Every row gives one point. Two turns around zero, p and q, are shown by what they do to some points. Where does a point land after both, in the order given? Backwards means that the second turn is done in reverse. Each puzzle has new turns, and all numbers are rounded.
In the rows, 128 means zero.

Turn p:
[124 157] -> [155 117]
[143 160] -> [148  99]
[99 94] -> [113 170]
[159 147] -> [129  92]
[115  81] -> [ 94 163]
Turn q:
[112 120] -> [116 115]
[165 141] -> [158 153]
[152 177] -> [134 182]
[95 89] -> [110  80]
[117 113] -> [123 110]
Where do these land?
q, then p backwards: [103  86] -> [174 144]
q, then p: [104 128] -> [132 152]
q, then p: [108 154] -> [157 143]
q, then p: [139 143] -> [141 114]
p, then q: [186 130] -> [119  71]

Turn p:
[115 111 103] -> [154 109 124]
[ 91 115 143] -> [140 118 167]
[185 143 114] -> [112 151  74]
[110 119 183] -> [119 156 179]
[139 152  97] -> [116 106  96]
Turn q:
[118 125 104] -> [104 117 127]
[ 97 146  96] -> [ 87 125 103]
[172 144 169] -> [190 129 121]
[161  76 138] -> [151 113 184]
[114 139 164] -> [143 164 120]
[105 138  97] -> [ 92 121 112]
Where do these land?
q, then p backwards: [ 97  77 115] -> [106 153 179]
q, then p: [142 143 115] -> [150 127 118]
p, then q: [ 98 153 122] -> [121 150 160]
q, then p: [175 139 161] -> [128 167  84]

Turn p:
[ 91 101 105 118] -> [121  97  94 153]
[170 114 152 200] -> [144  98 176  63]
[125 145  97 103] -> [119 138 132 169]
[137 118 127 105] -> [148 137 120 141]
[118 162 160 114] -> [108 170 117 113]
Turn q:
[117 171 118 212] -> [ 94  79  95 195]
[159 121 147 106] -> [140 115 151  96]
[119  95 145  99] -> [130 160 158 109]
[117 137 130  95] -> [159 145 131 124]
[128 116 100 128] -> [117 140 105 116]
Where do these land?
p, then q: [152  93 126  99] -> [112  90 118  99]
q, then p: [141 149 176 149] -> [154 108 111  83]
p, then q: [116 124  76 104] -> [ 76 116 123 153]
q, then p: [136 128 150 166] -> [125 102 101 104]
q, then p: [147 165  88 111] -> [157 112 153 171]
p, then q: [ 76 109 151 138] -> [127 173  91 112]

Turn p:
[127 150 107 130 132  91] -> [ 94 148 112 148 133 139]
[152 149 103  84 141 107] -> [123 156  74 143 134 112]
[159 108 119 128  95 160] -> [129  93 125 108 110  88]
[161 138 164 109 132 149] -> [159 154 129 106 108 100]
[127 180  64 138 124 121] -> [ 78 123  77 136 100 158]
[104 138 144 117 100 132] -> [122 130 132  91 147 137]
[ 94 146 109 113 145 143] -> [139 123 100 123 134 168]
[102  77 196 184 160 109] -> [157 135 229 158 144 144]
[126  67 146 147 123 141] -> [151  91 172 137 142 107]
Turn q:
[ 73 146  82 161 145 111] -> [130 138 178 117 155 189]
[ 99  95 114 162 148 100] -> [126 139 164 124 183 131]
[136 167 150 116 119 101] -> [101 114 118  91 104 130]
[194 138 153  87 103 123] -> [122 128  61 110  94  92]
[143 121 153 150 113 140] -> [101 120 116 153 130 113]
[110 109  95 142 168 142] -> [154 162 165 144 144 138]
[147 105 107 106  90 153] -> [161 119  82 153 131 131]
[124 127  99 156 141 148] -> [130 154 142 154 136 152]
[125 146 198  73 125 133] -> [127  79 128 105  74  79]
Where do these land?
q, then p: [197 125 196 140 129 144] -> [ 52 125 134 144 174 167]
p, then q: [150  92 101 131 139 110] -> [103 142 142 129 172 130]
q, then p: [148 147  92 120 142 129] -> [120 133  99 101 103 128]
p, then q: [120 125 104  98 106 145] -> [168 148 127 118 143 129]
p, then q: [ 73  88 165 142 146 154] -> [121 146 119 160 101  58]
p, then q: [ 98 150 125 167 107 122] -> [147  89 151 154 112 121]
q, then p backwards: [111 170 113  98 128  93] -> [102 159 144 134 106 172]

Turn p:
[167 122 113 128 163 116 116 112] -> [107 108  99 129 157 115 106 107]
[143 145 139 141 118 108 162 143] -> [135 155 113 136 138 131 163 112]
[177  94 111  92 137 195 154 138] -> [137  93 176 168 146  71 122  87]
[127 153 104 116 119 128 132 106] -> [138 107 114 105 109 120 138 116]
[130 128 120 133 106  66  61 139] -> [ 67 137  96 123  92 177 107 129]
[ 96 123 187 136 130 147  90 102] -> [133 135 123 141 114 119 101 204]
[118 180  77 128 136 108 112 161] -> [152 123 105 107 105 178 115  79]
[127  98 119 147 117 167 137 130] -> [131 144 169 123 131  98 114 124]
[ 68 108 182 131 127 116 188 122] -> [151 149 157 121 162 141 185 193]
Turn q:
[ 96 184 111 141 115  71  91 173] -> [ 97 166 141 117  85  97 122 205]
[162 112 167 115  94 134 166 112] -> [163  90 129 124 107 146  95  90]
[ 84 176  99 158 173 123 140 151] -> [110 158 129 173 119  77 170 158]
[129 100 138  77  95 148 153 105] -> [160  89 141 122 163 135  87 110]
[147  85  99 153 138 134 109 161] -> [135 132 108  86 137 142 179 135]
[149 103  96 147 170 112  84 129] -> [ 78 137 107 100 142 147 173 132]
[ 93 132 153 138 140 104 101 151] -> [118 159  92 134 118 124 114 163]
[150 135 161 100  92 171 125 114] -> [158 139 152 115 136 139  83  85]
[113 130 111 156 133 144 154  77] -> [129 115 151 181 139 152 151 117]
[157 124 145  94 130 139 156 106] -> [131  95 132 128 134 122 104  84]
Where do these land?
q, then p: [130 123 112 154 138 126 159 155] -> [114 142 135 124 142 120 166 104]
p, then q: [ 99  83 112 150 164 115 107  75] -> [108 145  84 100 176  88 104 151]
q, then p backwards: [ 96 138 152  96 167 145 104 158] -> [169 128 148 183 146 132 128 106]
p, then q: [ 95 103  98 160  95 162 100  70] -> [121 125 118  84 129 110  51 169]
p, then q: [131 144 136 142 106  80 169 150] -> [143 111 162 171 126  93 141 104]
p, then q: [172 106 173  88 129 161 185 128] -> [121  92  78 162  68 141 168 132]
q, then p: [177 165 109 110  96 123 122 120] -> [114 116 129 157 106 126 149 187]
p, then q: [138 122  98 145  88  88 111 150] -> [145 140 168 169 153 128  98 138]
p, then q backwards: [ 92 148 124 101 148 162 101 120] -> [122 115 141 117  76 105 160 130]
p, then q: [149 147 167 133 148 120 122 153] -> [120 150 145 135 114 130 177 125]

Turn p:
[156  89 172  98 138 126 168 141 104] -> [196  98 123 105 127 155 137 103 132]
[119 147 103 193 110 123 121 119 119] -> [ 82 169 104 130  98 116 120 116 113]
[142  54 107 170 106 150 159  97 148] -> [137 200 111 100 166 150 155  80 126]
[174 167 154 156 136 127  99 123 140] -> [101 121 155 165  95 164 107 108 118]
[131 136 117  81 115 100 140 140 137] -> [160 108 136 152 144  91 127 133 130]
[119 163 156  91  76 108  77 174 126] -> [147 105 119 202  95 121 141 186 141]
[ 67 152 116 159 141 154 144 109 145] -> [ 61 123 114  95 137 108 157 133 123]
[132 111 113 100 146 111 114  87 112] -> [138 123 120 122 170 132  83 134 125]
[127  91 108 123 174  98 115 122 143] -> [144 143 155 103 160 129 105 144  87]
[114 171 134 108 138 182 142 167 105] -> [115  89 142 105  89 114 145 143 184]
Turn q:
[161 146 138 117 113 120 146 145 118] -> [111 122 121 160 118 133 133 161 130]
[ 88 145 146 118 115 129 165 124 127] -> [104 140 167 107 139 153 136 147 122]
[126  61 159 181 167 115 109 154 142] -> [101 112  80  83 126  87  78  98 100]
[120 129  91 116  99 148  95 117 162] -> [164 116 138 146 157 128 161  93 117]
[110 149  76 150 120 134 158 125 106] -> [125 160 122 109 141 130 179 137 163]
[100 141 137 125  69  81 138 123 119] -> [100 176 136 149 145 170 141 129  94]
[155 190 106 112 122 175 147 125 149] -> [137  85 159 152 116 136 184 145 164]
[161 130 101 108 159 137 154 101 148] -> [167  94 112 115 118 151 137 151 154]
[110  63 174 115 171  92  64 176 111] -> [116 139 110 133 149  86  16  96 111]
[128  78 168 130 125 131 115 128  88] -> [131 155 127 120 112  90  86 142  90]
[149 178 113 136 149 145 116  89 139] -> [150 109 139 134  85 147 156 106 164]
Where do these land?
p, then q: [100 131 188 130 115 124 139 107 155] -> [142 143 117  72 139 102 143 162 136]
p, then q: [136 126  93 145 111 104 109 107 172] -> [ 93 153 138 113  93 136 123 104 162]
p, then q: [123 136 164 131 105 101 120 140 157] -> [108 150 108 104 115 103 150 150 125]
q, then p: [169 107 109  97 122 124 102 118 153] -> [138 177 143 117 117 147  98 102 130]
q, then p: [112 130 113 103 134 109 177 146 137] -> [128 116 171  96 124 129 150 154 139]
q, then p backwards: [110 123 146 152 106 114 127  95  74] -> [136 107  98 187 124 122 114 157 127]
p, then q: [102 105 184 140 132 190 121 144 161] -> [118  91 167  86 154 114 149 188 125]
q, then p: [136 200 150 149 124 199 119 144 155] -> [156 124  73 121 155 150 192  99  80]
p, then q: [ 94 123  86  74 169  98 111 135 111] -> [113 123  96 169 149 115  56 120 144]
p, then q: [117 114  79 117 128 134 128 151  36] -> [148 105 108 213 171 154 130 101 133]
q, then p backwards: [144 118 126 163 141 109 120 131  89] -> [118 134 102 159  99 128 130 131  95]
q, then p: [194 123  98 135 149 130 163 117 138] -> [164 182 156 125 133  92 149 115 146]
